Each row is a point. A path goes straight from each point to the next, and from the last back to the first. The post is the endless flat space through its rows: a point in 2 columns, a line in 3, a plane in 4, and so on, so that a path can go around it. How many times does the path go around the post? Going back the other way cancels.

Post (2 x 3):
2; -39; 20
-8; 41; -5
Path, 29 rows:
-36; 15; 20
-13; 77; 42
-42; 21; 43
-56; -44; -2
-8; 22; -35
35; -20; -19
61; -80; 34
-4; 4; 28
-29; 80; 51
13; 73; 30
52; -34; 26
29; -10; -57
5; -24; -42
22; 1; -5
17; 49; 6
36; 7; 37
58; 8; -19
15; 51; -30
41; -14; 20
29; -20; 79
-17; -38; 40
-49; -39; 11
-22; 35; -35
-31; -33; -5
-26; 42; 8
0; -27; 62
-27; 13; 38
-64; 38; 4
-49; -9; -15
Times around: 1

Post:
-65; -24; -4; 84; -3; -49; 22; -8; -21
-6; -42; -4; -6; 72; 21; -23; -43; -4
-35; -16; 6; 10; -19; -32; 46; 68; 52
29; 10; 18; -8; 68; 2; -4; -37; -24
19; 21; -14; 23; -31; 0; 20; 19; 57
27; -6; -1; 39; 11; 8; -15; 25; 3
6; -30; -19; -31; -13; 10; 17; -12; 19
-19; 23; 8; -20; -35; 13; -27; 5; 31
Path, 28 rows:
60; -5; -15; 38; -21; -23; -20; -68; -29
20; 0; 0; 9; 2; 20; -7; -24; 12
25; 22; -6; -37; 21; 30; 56; -61; -3
-46; -23; -21; 39; -5; -2; 8; 52; 38
23; -29; -31; 27; 56; 19; -42; -66; -23
-34; 14; 9; 2; -2; -21; 12; -4; 70
15; 16; 41; 16; -11; -9; 33; -8; 22
-4; -2; 28; 33; 25; -4; -52; -14; 76
13; -18; -30; 13; -5; -12; 34; -49; 55
6; -52; 8; -5; 41; 6; 34; -7; 4
11; 41; 43; -24; 55; 31; 21; 32; 2
-39; 47; 17; 3; 10; -39; 36; 6; 12
16; 19; -3; -6; 43; -22; -12; -33; -14
34; -44; -28; 47; -18; -34; 44; -11; 22
13; 6; 37; 18; -9; 17; -14; 6; 23
-42; 19; 25; 11; 74; 4; 30; 10; 30
-25; -31; -13; 0; 44; -3; -15; -41; -67
52; 47; -17; -55; -16; -23; 54; -8; 71
13; -66; 2; 13; -31; -37; 19; 5; -17
17; -37; 6; -35; 1; 41; 38; 28; 46
19; 31; -19; 41; -39; 28; 16; 17; 52
-30; -39; -65; 51; 9; 20; -30; -56; -24
-23; -19; -5; -10; -1; -28; -41; -24; 25
20; 24; 41; -53; -30; -8; 7; -45; 21
3; -26; 19; 72; 95; 17; -12; -92; -14
-16; 3; 6; 42; -34; 48; -12; 18; 1
11; 40; -32; 7; 1; 0; 49; 12; 63
-6; -22; -31; 47; 28; -26; -9; -7; -23
Times around: 5

Post (13 x 14):
-18; 10; 24; -4; -28; -35; 17; -8; 10; -15; 25; -37; 20; -10
-46; -23; -14; 16; -3; 16; 24; -46; -35; 37; 27; -41; -11; 16
-36; 11; 10; 41; -44; 20; -3; 4; 53; 35; 31; 33; 28; 17
26; -8; -27; -4; -34; -4; -51; 25; 20; 25; 17; -61; 13; -15
9; -26; -22; 29; 16; 15; -34; -34; 3; 17; 5; -2; 1; -35
5; 22; -18; 48; 14; 20; 2; -24; -38; -17; 16; -44; 9; -43
-30; -21; -6; 26; -37; 9; 20; -10; -12; 3; 7; 1; -77; 45
6; -47; 27; -42; 29; 6; -2; 9; -9; -47; -25; -34; -19; 33
28; -3; 32; 23; 0; 0; 51; 3; -9; 17; -32; 43; -21; 29
36; -35; 24; 43; -1; 0; 3; 24; -11; -36; 44; -6; 39; -24
-5; -9; 7; 31; 12; -19; -13; -22; -9; 19; 10; 47; -12; 37
11; 17; 4; -53; -31; -20; 22; -9; 2; 45; 34; 21; 9; 13
-25; 30; 28; 25; -43; 14; 6; -26; -68; 33; 42; -64; -30; -43
Path (27 x 14):
-42; 4; 3; 5; -32; 14; -25; 24; 13; 84; 55; -39; -20; 54
-33; -49; -4; -1; -30; -37; 23; -18; -16; -29; 16; -25; -82; 17
52; 36; -13; 3; 71; -20; 6; -35; -58; -47; 32; 66; 55; -47
4; 2; -5; 41; -94; 75; 50; 6; 43; 73; -62; -50; -26; 21
-36; 60; -4; -16; -61; -47; 24; -49; 20; -33; 38; 1; -71; 35
29; -16; -34; 11; 2; 83; -40; 49; 53; 22; -16; -3; -20; 5
11; 40; 5; -12; -13; -37; 45; 41; -44; -18; 26; -15; 2; -13
17; 39; 26; 0; -15; 46; 39; 31; 13; 0; -14; 2; 17; -33
22; 5; 24; -12; 19; 9; 37; 9; -40; -52; 57; -28; 29; -30
15; -36; 13; -40; 25; -85; -52; -61; -6; -26; 42; -88; 5; -9
28; 12; -5; 76; -32; 16; 7; -13; 4; -4; -19; -35; 28; -39
11; -56; -20; 8; -9; -8; 14; 15; 32; -37; -5; -17; 21; 12
-40; 14; -21; 68; -61; 34; -47; 60; 36; 36; -48; -67; -28; -1
-54; 21; 11; -21; 7; -52; -5; -27; -1; -25; 25; -19; -5; 28
-41; -37; -16; -34; 41; 14; 34; -24; 25; 24; 42; -33; 20; 52
-12; 19; 34; -52; -2; 24; 27; -59; -21; 26; 38; 13; 17; 27
15; -53; 19; -18; -10; -34; -39; -14; -24; 43; -2; -60; 65; 22
7; -39; 23; -10; 22; -17; 47; -40; -24; -27; 21; -11; 36; -58
-31; -3; 19; -18; -33; -18; -8; 17; 15; 39; -19; -45; -8; -7
-40; 3; 7; 10; -58; -9; -34; -42; -32; 74; 21; 3; -6; -25
26; -9; -13; -1; -7; -6; -28; -3; 28; -17; -38; -12; -28; 39
47; -8; -30; 36; 33; -3; -8; -15; -29; -95; 38; 2; -27; -19
43; -17; -31; -5; 36; -15; 41; 20; -42; -62; 62; -68; -6; -32
-40; -10; 4; 46; -38; 45; 52; 12; -6; 33; 20; 13; -21; -35
-8; -25; 58; -27; -61; -18; 29; 4; -22; 14; 18; -24; 41; 2
46; 7; 9; 17; -17; 6; -6; 2; 18; 50; 19; -12; 73; -36
68; -76; -45; 36; 6; 87; 34; 31; 66; 10; -66; -24; -11; -11
Times around: 1
